Rows are points. The points of each table are mixes of a few directions, plus a little noise. How many directions does each table use, and how many do they share? Where both have some left over, give the other angles between the two spaces (their principal angles), to ten degrees, smallest first.
(in the rows, 128 means zero)

First:
[[140  93  95]
 [107 189 185]
 [102 203 198]
 [145  79  82]
 [134 112 113]
 [140  92  94]]
Second (6 x 3):
[[108  41 174]
 [171 176  91]
 [130 103 137]
 [ 68 142 144]
 [159 201  84]
 [131 104 137]]
Directions: first 1, second 2, shared 0; angles 50

First, 9 rows:
[[106 118 107 104 122 165]
 [157  60 120 126 161 120]
 [166  78 110 145 135 141]
 [108 188 137 141 116 143]
 [165 103 127 159 152 126]
 [ 51 248 195 102 151  65]
 [172  34  77 112  50 143]
 [161 139 129 162  93 113]
 [ 66 188 151 102 172 137]]
Second, 6 rows:
[[157 100 165 161 151 108]
 [160  30 126 133 186 146]
 [117  86 163 101 137  86]
 [119 221  80 150  95 181]
 [123 205  69 121  59 131]
 [ 91 126 164 102 140 116]]
Directions: first 4, second 4, shared 3; angles 40

First, 8 rows:
[[125 245 153 186 119 106  85 126 144]
 [ 71 130 149 139  66  58 137 141  86]
 [159  64 122  76 128 167 113 154 152]
 [172  82 126 112 135 189 133 124 163]
 [ 64 103 162 170 101  78 190  89  86]
 [139 158 160 130 221 152  92 116 173]
 [171  63 114  87 101 178 124 149 152]
 [123 179  38 123 153  97 149 125  69]]
Second:
[[160 122 136 122  80 158 103 151 157]
 [116 159 165 185 210 143 155  64 148]
 [128  85 105 159 103 145 210  80 101]
 [107 187  63 115  49  57 110 176  64]
 [129  59 230 119 130 163 101 133 196]
 [109 150 135 113 194 106 103 133 128]
 [147 134  62  82 130 124 113 162 104]]
Directions: first 5, second 5, shared 5

First (11 x 14):
[[ 98 179 150  67 118 113  97 150 143 118  93 100  57 145]
 [159 103 106 178 158 125 161  96 109 144 164 156 186 115]
 [153 127 109 135 166  97 133 120 116 159 133 125 123 123]
 [150  99 109 131 143 107 114 148 127 162 115 110 105 120]
 [122  55 132 178  65 195 138 137 137  96 142 147 196 115]
 [ 93 213 157  77 135 115 126 112 131 101 121 128  92 151]
 [155  73 110 202 127 160 170  96 111 124 174 169 226 110]
 [102 156 146  71 108 118  88 164 147 124  86  92  53 141]
 [127 153 132 148 143 134 160  88 115 111 160 160 174 130]
 [145 108 113 124 142 106 113 147 128 158 114 109 101 122]
 [103 144 146  97 100 138 108 148 143 110 106 113  95 137]]
Second:
[[116 249 147 142 191 114 205  20  94  88 201 200 206 148]
 [160 101 105 168 158 119 151 107 111 151 154 145 169 115]
 [111 125 138 102 101 135 102 157 143 121 102 107  92 132]
 [129 140 128 133 138 125 139 113 122 125 139 138 141 129]
 [160  69 101 161 137 124 126 141 123 160 130 123 142 111]
 [124  89 127 112  96 135  93 175 146 137  94  96  87 124]
 [106 135 143  97 100 136 103 155 144 115 101 108  90 135]
 [117 116 134 109 104 135 104 157 141 126 104 107  97 129]]
Directions: first 3, second 2, shared 2

First:
[[110 152 115 155 121 110 130 199 160  88  75 115 168  77 175 192 148 151
  139  99]
 [138 101 138 111 122 134 117  69 101 159 184 131 111 154  75  73 114 111
  130 160]
 [131  95 137 130 116 123 115  88 113 156 186 118 149 130  68  80 127 128
  147 157]
 [110 168 108 140 116 111 122 205 151  66  52 123 132  74 200 218 132 128
  124  97]
 [134  98 137 126 122 129 120  85 113 160 183 122 141 140  73  77 126 128
  142 155]
 [112 161 108 131 104 108 107 185 136  67  70 121 118  72 181 208 123 112
  126 114]
 [143 123 133  93 133 145 122  73  95 144 151 147  62 171 113  95 101  92
  105 149]
 [125 111 132 143 124 121 128 126 135 142 152 117 166 118 101 110 139 145
  146 134]
 [147 117 145 116 167 159 162  88 125 175 150 147 109 197 117  73 130 138
  111 123]
 [129 153 127 133 157 142 159 161 151 122  82 140 124 146 181 153 140 145
  112  92]]
Second (11 x 20):
[[106 107 126 130  82 128 160  98 131 122 181 128 156 101 112 129 103 111
  119 144]
 [109 123 151 113 144 154 151 105 150 118 131 140 124 100 133 108 128  95
  117 135]
 [117 134 132 148  88 126 146 151 143 168 114 146 150  88 153 158 130 137
  147 118]
 [219 135 130 122 167  58  82 118  89 161 126 126  81 184  92 141  92 156
  132 104]
 [213 137 137 167 120  28  88 165  86 198 132 131 109 156 126 209  93 203
  162  84]
 [105 146 119 122 127 170 134 147 153 141  71 141 133 108 153 109 160 110
  135 129]
 [105 119 132  98 207 162 110 104 119  32 147  96 101 179 112  75 150 109
   92 152]
 [125 125 128  96 142 158 141  90 144 121 120 139 117 119 109  80 123  81
  111 142]
 [ 84 133  63 145   7 160 153 148 144 172 107 133 196  91 132 124 140 119
  144 147]
 [ 84 127 138 153 162 137 113 174 117  58 141  95 137 152 166 156 170 172
  128 129]
 [140 124 153 114 164 125 130 108 130 118 138 134 107 128 122 118 118 115
  119 125]]
Directions: first 3, second 5, shared 0; angles 30, 50, 90

First (11 x 32):
[[183 121 101  70 124 174 140 125 135 121 157 161 175 128 118  71 141 143
  166 126 151 196 147 142 160 106 109 136 107 108 177 137]
 [198 122 113 102 139 187 121 111 118 113 116 185 182 106  97  90 126 145
  174 123 163 192 184 144 160 118  79 132 126 123 162 148]
 [ 89 125 152 175 125  99 127 123 126 108  92 107  99 126 136 177 107 138
   95 139 102  92 125 131 101 155 140 136 147 129  78 142]
 [117 145 129 193 107  84  96 134 125 123  53 103 104  99 127 157  79 103
   86 144 116  69 117 129 100 202 135 131 196 139 100 143]
 [ 94 114 144 103 141 131 158 126 134 128 182 120 115 161 145 143 162 149
  134 120 114 139 116 122 128  77 146 127  76 121 115 113]
 [ 85 108 158 109 167 144 154 119 121 138 190 133 112 164 138 156 180 149
  150 107 122 137 133 111 131  50 130 115  59 137 109 101]
 [ 71 128 150 166 118  84 136 132 134 114 114  88  87 139 150 177 116 133
   86 140  91  83  99 127  97 148 162 136 137 125  77 132]
 [216 139  95  99 149 183  91 125 109 166 123 188 183  92  83  61 134  93
  185 106 196 161 174 118 169 117  66 104 142 155 204 113]
 [115 122 124  74 137 139 152 136 135 153 205 124 127 161 141 105 174 128
  148 113 131 147 102 115 142  69 144 117  72 123 156  97]
 [ 94 139 130 173  91  72 126 139 141 108  82  79  94 124 149 159  87 123
   71 154  90  80  90 138  94 193 167 145 173 116  91 148]
 [147 142 111 143 110 111 108 138 131 134  96 120 130 107 123 113 102 104
  113 136 134 110 118 131 124 171 128 128 169 132 143 134]]
Second (8 x 32):
[[ 91 134 132 121 131 106 127 143 118 177 157 103 102 139 141 121 146  85
  122 113 116  91  79 106 105 120 139 106 107 151 137  98]
 [121 118 134 124 132 131 146 123 145  97 147 126 126 145 135 153 139 168
  124 135 125 142 146 133 144 100 146 142 115 109 109 131]
 [142 138 120 134 122 130 107 131 111 154 101 135 137 106 117 102 112  91
  133 122 133 119 118 127 114 161 105 117 147 145 148 132]
 [112 116 138 122 135 128 154 123 151  93 160 121 120 156 141 162 147 177
  122 137 123 142 144 131 148  87 156 144 106 105 103 126]
 [ 90  98 152 114 145 127 190 116 183  39 204 112 108 193 157 211 174 249
  113 148 117 163 170 135 176  29 195 167  76  71  65 123]
 [155 144 114 138 117 132  91 133  97 172  78 142 144  87 109  82  99  64
  137 119 137 113 112 127 105 187  87 109 162 158 163 136]
 [153 154 109 140 114 125  76 141  81 210  70 138 140  76 106  58  93  21
  139 109 136  93  86 118  84 209  75  93 168 179 181 127]
 [157 121 125 133 126 147 132 116 139  85 107 147 149 120 119 137 115 167
  133 141 137 158 170 146 148 131 121 147 144 108 118 152]]
Directions: first 4, second 2, shared 1; angles 30
